Each wall is flat, endless, passes through zero and stands at right angles to its row. A trip goes straight from one point to another. Which walls does it cross, in order?
In the rows, 128 means zero.

Walls:
(1): [155 101]
(2): [100 136]
(3): [142 164]
(4): [163 166]
(5): [117  72]
(6): [ 89 121]
Trips:
[ 62 163] to [113 159] -> 4
[123 141] to [141 146] -> 6, 2
[153 137] to [163 148] -> none

Walls:
(1): [ 80  55 129 128 162  85]
(2): [ 48 116 143 132 127  77]
(3): [182 181 102 208  92 142]
(4): [ 87 104 150  98 143  88]
(5): [110 116 129  83  98 182]
(6): [103  87 180 145 169 155]
Trips:
[176 100 164 120  79 126] to [ 70  99 192 102 141 133] -> 6, 3, 4, 1, 2
[117  90 147 109 123 136] to [177 158 162 124 105 150] -> 2, 1, 4, 3, 6
[164 130 124 115 148 114] to [116 140 168 130 159 185] -> 3, 6, 5
[ 65 129 116 129 153 147] to [192 122 154 106 160 112] -> 5, 2, 1, 4

Walls:
(1): [189 144 166 187 165 130 164 145  55]
(2): [146 142 138  97 170 127  91 140 140]
(3): [175 149 143 120 119 122 194 179 172]
(4): [149 151 156 104 124 189  79 159 137]
(5): [176  99 125 132 155 141 122 110 140]
(6): [136 108 113 129 110 157 163 133 122]
Trips:
[133 144 157 171 172 127 145  97  97] to [161 105 167 167 127 158 101 108 174] -> 2, 4, 3
[108 127 109 137 196  81 129  91 119] to [159 117  86 144 164 125  89  90 111] -> none

Walls:
(1): [166 137 151 131 113 157 165 119  66 134  83 126 130 156]
(2): [145 166 123 144 176 112 114  61  86 143 153 133 123 126]
(3): [148  98 124 180 122  86 162 133 157 158 159 114 130 152]
(4): [178 144 136 149 124 165 135 146  85 125 159 102 173 122]
(5): [ 89 145 144 188 204 136 100 167 102 108  96 144  89  96]
(6): [135 128 143  96  82 159 107  68 137 136 154 107 140  66]
(7): [168  66 155 152  84 219 117 137 141 156 108 133 200 121]
Trips:
[ 67  80 138  70 142  82  85 124 189 129 133  89 124 115] to [121 149  74 137 153 214  80  93 127 125 132 133 107  64] -> 5, 2, 7, 4
[134 113  25 154 123 128 115 149 102 151 133 114 146 149] to [ 89 107 156 115 101  93 104 110 158 166 142 114 142 141] -> 2, 4, 6
[161 180 114 145 136  90 174 108  83 126 123 142 102 100] to [144 112 137 121 104 131 188 155 111 180 163 208 150 118] -> 5, 7, 2
[131 109 124 130 116  96 150 138 149 138 162 111 143 112] to [108 199 132 102 142 159 137  86 131 122 125  94 136 156] -> 2, 3, 1
[141 164 183  97 151 140 108  88 176 126 128 159 159 152] to [160  85 184 119 167 205 147 124  88 104  89 192 143  88] -> 1, 4, 5, 2
[ 24 138 205  96  58 146 211 165 176 175 137 148 149 137] to [110 131  71  95 111 125  99 196  82 126 156 114 123 176] -> 6, 3, 7, 4

Walls:
(1): [100 159  83 188  94 140 110 185 127 179 113 150 119 187  92  76 109  56
 129 117]
(2): [128 105 126 141  95 159 118 121 180 148 124  97 122  78 159 110 129  84
 112 101]
(3): [ 83 205 110 134 112 131 136 158  70 116 155 160 139  88 143 129 170 160
  96 124]
(4): [125 186 114 156 133 165 132 150 111 130 127 156  91 192 165 136 156 130
  99 156]
(5): [162 113 124 162 139 162 118 139 136 159  99  34 113 168 156  98 113 148
  88 113]
(6): [130 162 136 146 188 104  64 137 110 129 130 193 126 132 155  99 113 161
 130 122]
Trips:
[154 113 194  79 129  90 184  91 149  83 161 134 146  71 137  37 134 120
 141 126] to [ 90  86 148 159 137 107 155  91 170 138 119 107 134 147 146 228 102 159
 130 103] -> 5
[144  85 168 162 144 140 168 129 175 141 140 175  45 143 122 135 128 169
 123 150] to [159 154  57 129 143 168 160 119 139  92 144 179 117 108 105  53 126 120
  87 148] -> 5, 1, 3, 2
[ 58 109 179 117 167 108 119 160 181 100 174 151 142  86 118 129 108 128
 105 144] to [169 213 112 132 117  32 132 108 124 186  37 154 157 137 135 208 129  69
 105 139] -> 2, 1, 4
[119  85 170 122 140 116 149 183  55 187 208  89 154 112 140  79 114 121
  39 147] to [196 158 138  50  96  54 138 120  97  66 153 141 107 180 126 125  74 111
 152 104] -> 2, 1, 6, 5, 3
[ 60 135  79 207 117  95 123  96 143 108 131 108 119 100 106 111 117 103
 137 133] to [110 171 130 169  79 105 133 168 114 125 173 119 130 126 100 105 124  97
 150 155] -> 4, 2
[142 119 143 153 125 103 156 156 172 186 148 160 163 169 121 123 143  86
 113 146] to [107 129 161 128 125  71 156 121 165 139  88  93 115 140 175 138 148 138
  95 142] -> 5, 1
[115 127 105  76  99 125 172 161  87  91 139 120  69 169 163 153 186 141
 132 194] to [151 165 117  98 161 163 108 123 129 107  81 182 152 124 194  69 133 105
 155 118] -> 6, 1, 2
[122 124 120  96 118 180 180 130 112 163 135  93 164 165 139 235 104 114
 143 141] to [165 215  93 124  80 127 137 135 107 152 146  97  79 133  83 134 103 138
 146 128] -> 1, 3

Walls:
(1): [115 121 132 122 122 172 166 122  90 152 108 118 123 121 149 183 156 149
 155  75 138  93  99 165 107  82 117 144 129 164  96 122  79  80 142 146
 169  81  51  67  72 148 117 125 120 125 123 127]
(2): [125  92 146 103 186 118 118  94  76  93 126 214 122 167 208 141 116 102
 116 175 166 145 175  98 178  95 144 104 149  82 122 128 164 138 157 158
 148  73 129 121 116 130 141  89 120 136  96 121]
(3): [130 124 105 125 165 153 169 127 126  99  95 153 106 121 142  82 111 107
 118 126 143 189  54 145 126 118  36 100 167 129 140 163 145  92 167 133
 135 108 138 166 165 114 111 132 112  78 185 100]
(4): [144 151 128 142 143  81 137 125  63 160 121 175 131 102 126 115 155 119
 124 126 101 109 124  97 134 154 137 152 124 114 144 131 119 159 160 123
 111 132 130 147 157 149 158 130 130 108  78 104]
(5): [103  98 148 103 145  88 138 106 178 135 155 106 177 159 140  73 133 111
  86 104 129 123 101 166  69 131 120 163 158 152 142  79 146 154 151 132
 109  70 189 141 126  69 120 165 168 165  81 132]
(6): [108 150 143 124 131 108 178  47 123  96 138 103 128  98 107 135 149 138
 143 117 175 172 120 147 114 108 137 141 141 147  93 138 156 118 144 148
  94 113 174 124 146 167  83 141 120 124 113 167]
(7): [112 153 142  86 144 106 133 174 131 128 133 120 126 110  94 201 178 115
 157 162 132  81 137 144 102 153 175 117  82 116 125 149 152 124 123 152
 134  81 172  88 164 122 126 133 147  84 125 143]
(8): [153  90 143 117 100 128 105 117 124 141  97 155 173 102  98 134 106 180
 118 125 126  96 104 134 182 136 142  87 134 118 140 125 166  94 145 141
  87 107  99 101 149 144 152 184 143 153 167  91]
(9): [175 117 152 117 119 109 104 125 124  83 150 146 158 139 164 133 140 117
 143 137 114 163 103 138 122 158 118 151 127 132 126 126 116 106 120 134
 102 159  95  90 117 151 141 125  78 143 138 123]
Trips:
[119 133 176 150 160 118 169 105 193  59 161 105 138 131  50 136 178 108
 130 116 125  98 132 126 125 158 143 160 157 106  75 105 113  98 159  90
 145 187 117 196 140  91 132 158 140 135 112 129] to [115 141 157 189 143 111 136 129 117 139  82 139 116 105 128 142 145 166
 138 128 170 129 160 139 101  79 163 155 105 124  79  85 141 170 111 157
 100 109 168 131  72 118 157  82  84 102  87 180] -> 4, 1, 2
[114 132 157 113 100 117 170 103 156 154 147 142 103   7 122 164 105 172
 181 171 167 122 110 127  91 172 142 115 151 129 145 125 111  94 134 132
  92 130 145 115  91  95 116 123 149 117 176 110] to [ 95 128  89 177 166  84 172 144 103 173  88 129  83 153 152 147 114 177
 131 110 130 128  99  91 101 122 147 137 138 125 186 173 101 111 157 140
 116 166 129 133 130 140 101 173 154 154 144 152] -> 4, 7, 8
[142 145 115  66 143 181 126 120 109 165 138 102 164 149 122 121 109 112
 107  94 153 191 123 173 133 150 108 125 126 145 133 196 105 161 123 103
  86 158 158 110 177 122  79  77 166 119 109 128] to [166 153 144 135  60 120 117 125 142 133 167 119 124 132  85 121 136 135
 116 197 176 183  88 108  88 102 106 162  90 151 168  76 158 146 167 111
 155 100  85 125 126 104 116 181 117 124 134 140] -> 9, 8
[ 93 160 133 148 132 184 145 153 167 135  67 163 105 115 163 196 113  64
  95 174 100 143 134 186 155 113 113 163 173 103  88 135 140  90 126 139
 102 130  90 120 141  99 124 162 104 114 172 126] to [117  98 144 146 117 109 136 176  97 158  92 143 132 119 134 163 114 122
  96 137 125 152 152  77 164 137 157  64 103 146  83 153 168 118 110 140
  86 157 115  81 143 162 175 148 130 142 167 133] -> 1, 3, 4

Walls:
(1): [145  66  82  80 120 188  43 127 105 115 122 151 118 125 120 109 128 194
 112 121 131 101  97 143  72  71 105 107 110  85 123 168 152 143 120 193
 110 110 120 159 149 116 113 194  98 138 136 101]
(2): [125 164 132 119 161 107  94 107 160 126 177  94 122  78 152 131  69 146
 102 145  68 160  82 147 124 107 129  85 161  79  96 170  84  86 159  86
 100 140  73 145 130 166  90 111  52 117 123 100]
(3): [132 126 159 119 131 138  83 126  63 131 122  91 140 138 126 139 107 107
 129 144 146 119 158 108  75 113 122  91 151 110 101 182 163 159 111 199
 139 155 118 154  86 151 160 135 151 181 166  54]
(4): [154 100 153 124 112 137  80 134 154 141  84  58 131 170 147 170 129 122
 163 138 151 199  95 162 163 150 125 109 109 162 165 142 144 113 110 159
 143 190 123 136 149 107 107 184 167  84 129 163]
(5): [113 157 159  84 106 168 195  81 138 192 155 123 104 121 180 171 206  93
 133 131 166 197 151 121 121 117 148 192 119 128 120  98 144 162  57  82
 133 156 147 134  99 113 127  93 101 112 152 197]
(6): [139 229  86 181  39 150  84 127  76 158  81  64 127 120 111 154 145 123
 147 116 104  75 119 102  95  92 141 133 139  75 142 141 127 130 130  83
 163  66 100 169 111 111 107  94 165 143 117 158]
(7): [140 106 105 104 135 112 106 115 128 118  84 152  96 149 129 107  99  97
 123  98 182 168 174 175 132 109 111 132 153 120  66 170 137 155 159 117
 137 182 130  99  99 136  73 109 131 153 141 108]
(8): [171 152 111 124  96 131 122 106 155 164  91 102 129  98 213  78 100 111
 105  40 185 161 124 139  81 116 134 127 123  52 121 112 152 132 113 146
 104 138 214  97 126 179 112 153 103 148 148 135]
(9): [125  85 157 164 121 122 119 184  73 100 192 143 133 112 106 127 128  81
 112 125 172 133 154 161  95  96  74 131 138 154  82 189 182 111 133  97
 112 171 129 123 125 112  98 152 149 145 129 113]
(10): [118  33 176  99 218 145 102 102 121 121 116 149 149 119 104 137 127 117
 156  77 117 162 133 161 120 136  92 154  90 147 134 174 138 123 168 100
 146 163 117  49 126 104 126 144 126 109 131 141]
(11): [151 193  87 109 142  87  97 155 126 127 111 185  92 119 117 115  54 134
 189  96 103 146 118 121  91 105 129  90 159 132 120 133 192 134 170 190
 105 165 136  83 106 131 106  97  72  69 185 144]
Trips:
[ 81 145 109 126 148 196 158 108 116  93 149 122 115 111  89 128  99 100
 128  46 136 142  93 123 100  83 149 154 100 170 139 123 127 103 182 117
 101  94 110 119 139 136 144 144 137 177  90 136] to [ 99  99 120 139 140 111 106 162 111  98 169 134  63 131 136 183 153 103
 126 127  82 160  75 104 105 127 108 147 158  65 105  96 160 116 119 188
 145 114 120 173 118 144  82  76 155  76 103  88] -> 8, 11, 3, 10
[168 126 131 173 140 110 136  89 121 163 141 146 134 171 151  78 162 142
 113  73 122 123 119 102 117 109 104 143  92 179 163 142 150 138 143 179
 137  72  62 159 121 120 153 151 140 135 142 119] to [184 131  72 101 144 134  82 106 140  87  68 111 123 178 154 148 117 175
 111 189 134 123 126  37 138 118 112 118 119 136 126 156 105  79 129 115
 100 156  88  96 121 107 117 137  87 146 138 169] -> 4, 11, 2, 10, 3, 7
[143 111 137 121 118 139 174  93 158 121  91 156  67 146 104 127 114  70
 112 137 124 147  82 114 155 134  76 127 119 107 129 127 103  81 125 147
 129 139  86 149 143  60 169 144  88 143 135 160] to [132 128 161 120 144  72 162 151 101  68 124 150  91  80 127 173  99 148
 121  94  84 136 124  59 111 104 125 157 167 156 132 133 134 150 120  66
 113 161  96 150 161 130 121 184  86 144 196 132] -> 11, 9, 4
[140 171 168 126 100 105 167 112 134 152 169 105 136  97 175 139 132 155
 146 114  72 143 175 145 134  56 147 128  79 135 154  98 105 127 178 117
 146 163 154  87 173 127 113 203 140 183  43 142] to [134 105 155 155 113 106 151  94 104 148  98 111  74 115  73 106 192 141
 139 164 128 179 103 168  66 163 179 129 163 162 135 136 157 110 178  86
 128 127 105 170 120 144  91 113 114 116 131  99] -> 9, 8, 7

Walls:
(1): [106 135 101 118  88 132 168 143  74 168 125 127 105 112  72 150 132 146
 142 122 121 107 164  88 131 125 130  82 155 129 114 137 169 195 180 179
 121  98 143 141 153 151 116 140  95 141  96 112]
(2): [140 142 117 114 132 132 134 131 154 107 123 138 154 127 106 139 154 128
 109 179 204 142 132 122 161 142  49 126 141 100 131  95  94  89 137  96
  86 168  94  88  74  92 121 162 180  77 172 124]
(3): [128 166 147 134 115 118 120 127 123  95 120 124 182  87 116 144 146 114
 121 139  96 133 137 101 106 124 146 116 105  89 150 133 142 104  82 173
  64 107 107 249 106 113 132 102 115 120 135 107]
(4): [155 169 135 130 127 167 103 137 110 115 100 129 138 119 120 106 132 129
  92  91 100 149 129 100 129 128 176 168 137 171 126  93  56 133 112 117
  75 144 164  72 141 110 115 121 144 101 105 168]
(5): [109 137 132 166 139 108 122 149  80 164 132 132 103  97 128  91 130 115
 153 145 113 173  99 121 124 133  90 108 195 141 151 141 141 137  87 161
 139 137 107 139 115 141  98 131  71  78 164 131]
(6): [164  93 101 109 141 134 120 128 108  68 178 134 141 152  83 106 143  99
 130 182 169 129 149  96 173 136 123 147 175 109 176 127 124 131  91 139
 122 176 118 121 123 176 147 194 115 135 140 111]
(7): [138 119 137 102 142 129 115 102 130 111 145 196 117 147  91  85 145 131
 175  58 166 157 158 104 118  91 145  97 154 126  96  88 115 122 161 121
 100 126  90 176 134 116 144 112  58 136 118 157]
(8): [150 148  91 132 100 137 126 112 113 161 104 155 125 125 147 130 135 159
  92  99 159 178 181 157 130  94 141 117 120 108 174  91 112 117 127  86
 101 169 142 119 128 125 105 118 121  91 148 127]
Trips:
[165 105 181 177 180 118 118 152 116  80 159 143 122 133 174  81 142 112
 166 121 152 163  92 137 104 150 145 113 160  91 114 168 176 128 176 123
 141 165 193 120 134 113 164 101 117 134 144 182] to [105 141 159 144  56 124 155 147 123 130 142 121  70 125 129 158  74  78
 156 114 164 156 152 140 134 175 119 144 139  74 123 163 141 102 111 110
 107 114 151 131 164 160 112 102  96 138 165 133] -> 6, 1, 8, 7, 3
[ 99 150 185  86 177 128 144 129 116 134 126 130  79 139 112 150 146 160
 140 109 164 195 113 146 158  94 175 117 112 140 146  78  85  95 152 121
 109  90 107  41 129 178 164 178 120  98  88 113] to [151  98 113 149 115 143  95 113 138 131 146  99 127 147 103  83 138 178
 120 127  98 131 133  98  80 131 148 111 183 192  85 174  63  99 180  84
 106 129 172 162  89  94 116 120 170 143 114 109] -> 6, 8, 2
[212 167 117 156 134 155 131 133  65 105 198 140  74  84  60 106 186 178
  96 112 156 105 107 139  61 119  80 152 103 144 120  81 139  49 130 194
  90 169  89 112 183 119 128  89 138 115 102 126] to [107 105 145  92 152 128  44 208 116 182 138 177  84 150 172 111 115  89
 146 136 119 132 117 122 104 122 122 113 104  77 136 144 135 179 139 148
 135 124 166  80 173  83 208 199 131 145 151  96] -> 3, 8, 2, 4, 7
[132 151 114 101 130  87 143  74 158 182  75 194 127  95 109 140 163 101
 119 135 103 191 114  78 140 157 180 141 116 162  70  87  90 164 183  72
 125 127 105 135 117 110 137 190 126 166 129 133] to [105 135  98 123  74 122 158 176  89 122  76 221 115 151 137 136  63 170
 174 120 151 106 160 163 104 153 162 118  91 165 151 120  77 125 111 133
 125 116  95 112  97  92 129  43 106 141 172 137] -> 2
[139 139 145 134 121 150 164 144 158 108 196 128  89 100 115  69 110 127
  81 126 148 142 171 160 127 131  81 159 154 106 106 105 115 110 146  76
 161 164 126 163  92 114 152 128 100 113 149  74] to [122 116 109  99 169  93 203 107 195 187 149 153  76 140 106 138 107 147
 186 164  78 156 111 120  98 102 110 115 155  89 150 100 224 166 107 142
  87 111 107 121 185 128 117 177 145 113  91 110] -> 1, 8, 2

Walls:
(1): [163 147 132  92  93 147 119 144 125 144 130  52 112 177 179 170  88 156
 122 173 161 110 177 105  36 132 105 111 173 144 110 130 172  89 149 104
 117 115 185 113 113  75 142 100 134 191  85 174]
(2): [141  97 128  83 130 147 113  96 127  81 208 143 153 170 117 122 164  67
 164 146 144 105  83 158 141 162 114 114 170 136 154 136 173 147 171 187
 143 101 141 178  89 147 181 169  58  91 119 186]
(3): [111 185 119 108 163 215 111 103 120  22 135 130 176 105  96 138 178 167
 163  50  73 139 143 164 118 139 140 142 116 200 124 101 117 152 183 159
 156  73 166 155 107 140 122 161 112 176  71 148]
(4): [157  72 139 135 105 115  77 168 147 145 149 118 124 110 195  75 166 137
  73  99  64 171 119 141 141 151 162 102 105  85 168  65 111 100  65 107
 111 117 110 103 141 149 127 113 146 137 193  91]
(5): [130 127 116 110 197 169 177 103 191 128 146 119 119 105 174  66 146  69
 113 149 112 103 129  78  87 137 155 151 159 104 174  94 110 178 171 124
 158  38 124 123 130  86 131 134  82 110 160  99]
(6): [111 117 113 146 145 173 136 155 182 123 116 154 130  76 155  92 152 130
  94 159 149 179 129 200 144  85  94 118 126 138 124 201 157 136 144 191
 141  72  69 131 179 107 142 105 165 156 157 117]
(7): [ 90  96 138  61 124 150 153 158 148 106 125 119 103  96 109 180 142 142
 188 147 125 105 157 205 150 172 134 101 150  21 133 149 121 145 121 133
 160 136  72 172 132 136  62 139 165  83  64 110]
Trips:
[200 105  75 199  96  60 123 123 104 240 113 131 110 105 191 142 173 105
 112 111 140 133 127 123 169  74  94 152 118  67  74 117 141 119 108 197
 179 162 155 143 115 137 134 143 111 187 143  88] to [107 115 163 156 151 139 111 119 179 106 158 196 109 103  90  73 117  82
 164  83 151 108 126 106 116 109 125 144  70 150 177  72 130 123 133 140
  98  99  71  84 106 124  74 133 151 126  53 168] -> 5, 3, 2, 4, 7
[118 121 107 146 136 115 125  99 198 105 171 141 100  98 171 135 127 113
 131  85 135  94 163 132 121  76 136  89  58 132  78 175 170 123 123 186
 148  82 115 105 145 126  76 129 136 144 100 108] to [167 129 131 134  91 147 158 169 103 158 130 158 151 102 138 140 161 140
 126 129 108 131  71 126 115 111 159 124  90 161  86  94 134 150 141 170
 126 133 180 111 104 134 140 181 132 140 108 122] -> 7, 5, 2, 4, 6
[147 181 161  70 126  68 129 107 143 164 145 105  90 119 162 172 107 133
 149 167 163 146 107  84 163 155 148 100 189 148 125 114 122 141 148 102
 139  82  93 143 181  96 129 172 121 124 182 122] to [ 77  92 108 127 137 153 140 168 130 101 246 110  61 121 206 138  93 153
 175 144 157 129  88 129  80 154 128 193 179 157 117 114 151  83 119  76
  99 108  72 133 124 122 113 132  79 138 105 127] -> 4
[156 156  72 149 159 202  90 148 141 135 111 104 107  83 113 125 144 189
 178  85 140 153  96 117  86 168 126 108 100 111 155 148 108 155 117 111
 117 146 110 131 121 110 144 130 176 103 142 170] to [ 13 103  88 129 167  94  84 179 213 141 121 123 126 123 157 156 139 170
 154 131 123 122  50 160 102  73  86 143 105 115 111  88 168  98  89 153
  82 119 158 106 134 155 103 142 101 170 185 161] -> 7, 3
[136 162 185 192 136 158 152 108 163 166 106  77 142  91 124 192 142  86
 125 152  82 161 135  98 136 172 118 126 186 121  96  85 118 138  55  67
 166 118 115 151 196  84 133  92 138 155  91 137] to [181 120 156 149  94  80  93  91 142 136 101  78 172 143 121 100 106  98
 109 154  97 119 131 149 170 151 130 138 158 165 119  74 111 150 162 139
 135 145 122  93 110 150 149 128 182 150 149 169] -> 7, 5, 2
[126 107 126 110 127  73 105 159 150  91 136 138 147 200 168 138 125 147
  89 130 126 149 167 104 124 139 117 152  90  42 114  79 187 131 124 141
 169 107 133  83  60 109 111 193 175 147 158  72] to [ 87 117 105 189 138  94 159 119 145 137 156 173 148 134 187 145 181 135
  69 166 115 129  93 200 115 160 143 130 138 164 129  91 132 151 117 112
 131 136 116 135  91 104 146 105 133 187 172 122] -> 7, 6, 1, 2

Walls:
(1): [117 169 218 148  91 114 183 119 100 122  85 112  98  82 136 121 105 175
 128 117 111 153 144 155 144  69  67 135 146  98 115 174  82 146 101 201
  77 115 164 139 117  92 116 124 124 130 149 114]
(2): [118 173  93 144 172 134 164 161 136 122 141 155 144  79 122  74 195 183
 131  88 144 140 128  92 138 139 160 147  42 195 101  84  56 145 122 168
 154 113 137 131 141  76 194 165 127 171 176 122]
(3): [168 150 101 135  84 115  82 145 105 134 168 164 143 121 105 135 133 112
 164 160 141 103 203 110  87 106 115 127 130 182 200 119 119  76 162  94
  83 182 109 113 107  65  98 161  69 173 158 175]
(4): [ 89 145 139 107 149 127 154 126 141 127 138 154 126 131 161 183 136  73
  65 119  84 123 163 192  85  87 135 104 186 114  47 230 197 141 188 148
 135 113 120 138 155 130 109 119 119 198 126 134]
(5): [ 96  83 163 104 155 111 146 116 172 174 111 108 136 143  47 106 132 134
  97 163 112 158 155  97  79  83  86  92 123 199 112  33 179 143 164 172
 105  85 157 135 100 118 128  73 156 142 159 160]
(6): [ 99 103 129 116  86 152 157  85  87 104 110 210 107 154  98 144 135 121
 171 113 160 133  71 132 114 107 196 125 110 113 126 127  85 162 124 135
 149 215 138 118 135 136  95 133  82 107 105 110]
(7): [ 94 135 161 186 118 131  91 110 131  84  66 108 104 104 147  75 138 143
 208 172 136  98 173 112 136 142 134 135 138 111 125 103  41 109 127 172
  86 165 124 118 104 129 123 157  39 174 158 158]
Trips:
[109 117 108 116  83 153 107 129 103 176 173 125 158 135 106 105 139 154
 161 107  93 111 114 163  94 152 179 150 118 126 118 134  89  91 147 140
  50 100 116 171 112  68 115 131 123 150 142 121] to [178  84  73 119 143 165 144  79 141 100  89  94 149 127  62  92 209 147
 119 122 143 106  54 149 110 164 118 122  94 138 145 112 101 141 126  78
  93 150 152 144 162  99 111 166  88 143 128  96] -> 1
[125 131 158 144 162 124 117 170  68 142 143 165 131 134 162 114 130 130
 141 159 163 183 123 200 113 134 106 141 138  85 166 107  73 106  72 123
 130 119  93 162 119 132 153 142 167  94 167 115] to [174 147  90 162 106 120 164 125  94 108 119  91 165 163  91 150 125 151
  85  95 171 202 122 174 153 177  67 123 115 141  99 179 212 151 110  75
 152 111 146 164 151  94  88  99 140 179 182 191] -> 7, 2, 4, 5
[103 118  94 108 108 108  96 140 178 122 123 165 103 121 148 156 143 121
 137 159 133 102 160  77 162  88 190 134 140 148 120 179 166 107 103 185
 136 131 125 113  70 159 135  86 143  99 155 147] to [154  95 111 118 101 128  82 173 118 168  93 144  97 111 155 166 122  93
 114  54 121 132 149  91 129 194 139  98 200  87 118 109 142 104  88 101
 142 164  41 134 125 155  92 137 125 120 127 116] -> 5, 7
[108  77 167  71 103 125 111  86 131 176 119 117 183 154 120 147 124 104
 149 119  89 149 143 149 172 139 126 146 171 113 179 159 164  85 132 146
 144 170 136 130 144 156  58 115 142 156 152 131] to [183 103 149 140 123 170  48 103 135 122 122 149 189 106 120  80 109 151
  95 178 193 122 138 218 126 109 180 152 177  95 121 137 133 132  95 168
 113 136 133 156 132 155 161 100 143 138 127  88] -> 1, 5, 3, 7
[138 159 151 172 159 103 129 154 155 104 113 119 127  95 111 117 101  36
 169 116 131 182 110 118 129 163 121 191 138  94 197 124 179 131 174 197
 107 129 142 122  49 137 140 123 143 139 172 152] to [114 120 166 143 136 118  57 109  71 155  77 139 102 120 117 116 149 125
 129 151 140 104 148 116 162 131 124 159  75  82 116  88 120 173 106  94
 125 158 164 164  81  56 104 144 135 118 139  88] -> 2, 6, 5
[136 139 116 123 105 127 203 117 133 127 149 142  86 163 177 140  92 157
  92 145  75  69 136  97 127 160 204 111 134 167 142 146 116  93  98 133
 183 133 124 147 110 135 144 110  82 161 188  94] to [191 142 101  79  67 127 120 116 106 208 165 138 138 153 131 137 225  90
 105  96 150 110 150  93  86 164 119 147 156  88 124 111 152 107 123 139
 168 196 111 159 159  85 125 147 141 148 100 121] -> 7, 2
